Every row gives one point. Examples show where two turns around zero, p and q, send a point. Write where each new point lands after one turn and then the other. Backwards means that the second turn is done in reverse. Each puzzle has new turns, and all numbers are rounded.
In the rows, 128 means zero.

Turn p:
[160  84] => [182 119]
[128 158] => [107 149]
[138 113] => [146 124]
[104 119] => [117 105]
[111 165] => [ 90 142]
Turn q:
[152 164] => [170 116]
[128 147] => [146 134]
[112 125] => [120 142]
[120  76] => [ 76 120]
Where do these land?
p, then q: [119 126] => [119 130]
q, then p: [167 145] => [170 125]
p, then q: [135 150] => [144 144]
p, then q: [91 90] => [ 78 111]

Turn p:
[140 192 133] => [151 164 177]
[116 114 128] => [114 121 119]
[ 83 126 109] => [ 85 148 117]
[157  95 124] => [151 104  99]
[144 113 146] => [140 102 128]
Turn q:
[125  87 109] => [ 90 149 116]
[149 173  92] => [176 137  92]
[101 125 166] => [121 116 173]
[155 132 119] => [132 118 102]
[110 123 154] => [120 120 158]
Where do these land?
p, then q: [171  98 114] => [115 133  76]
p, then q: [ 84 111 149] => [110 156 167]
q, then p: [136 112 125] => [113 137 123]
q, then p backwards: [164 181 136] => [185  99 137]
q, then p backwards: [ 96 145 114] => [141 163 117]
p, then q: [118 120 131] => [123 138 135]

Turn p:
[121 148 123 146  86 115] => [148 148 168 119 135 113]
[156 129 137  99  88  58] => [126  95 199 101  99 151]
[185  95 125 152 138 158] => [148 102  95 109 176 160]
[157 148 120 109 110 141] => [104 119 146 111 157 123]
[120 103 145 106 168 150] => [102 126  83 142 115 150]
[102 124 145 127 130 133] => [125 151 122 142 114 134]
[ 63 122 126 127 128 120] => [133 168 120 138  81 109]
[158 171 131 140 143 130] => [124 102 143 155 163 113]
[ 91 111 100 146 160 147] => [144 142  77 133 111 100]
Turn q:
[103 138 112 142 123 152] => [121 139 121 148 161 136]
[110 104 140  96 121  84] => [135  89  90 116  98 125]
[196 111 135 145 102  99] => [179 152 152 118  76 112]
[126 143 135 117 148  97] => [130 105 126  95 131 116]
[125 128 137 132 143 175] => [ 90 147 146 143 137 138]
[136 129 131 190 130 175] => [113 191 148 154 150 108]
[114 142 141  78  98  91] => [147  96  92  96 111 165]
[113 129  94 125 159 151] => [110 106 148 153 160 124]
Where do these land?
p, then q: [111 138 161 172 127 123] => [138 171 158 112 135 111]
q, then p: [102  95  73 114 188 125] => [189 125  97 136  81 168]
p, then q: [169 118 104 129 110 173] => [ 98  73 154 126 135 126]
p, then q backwards: [134 146 116  90 108 151] => [119 145 155 137 166 145]
q, then p: [145 144 151 121 132 115] => [ 97 132 140 117 123 135]
q, then p: [110 150 117 126 104  86] => [115  87 109  97 139 126]
p, then q: [125 104 175 144 127 123] => [118 169 155 142 141 143]
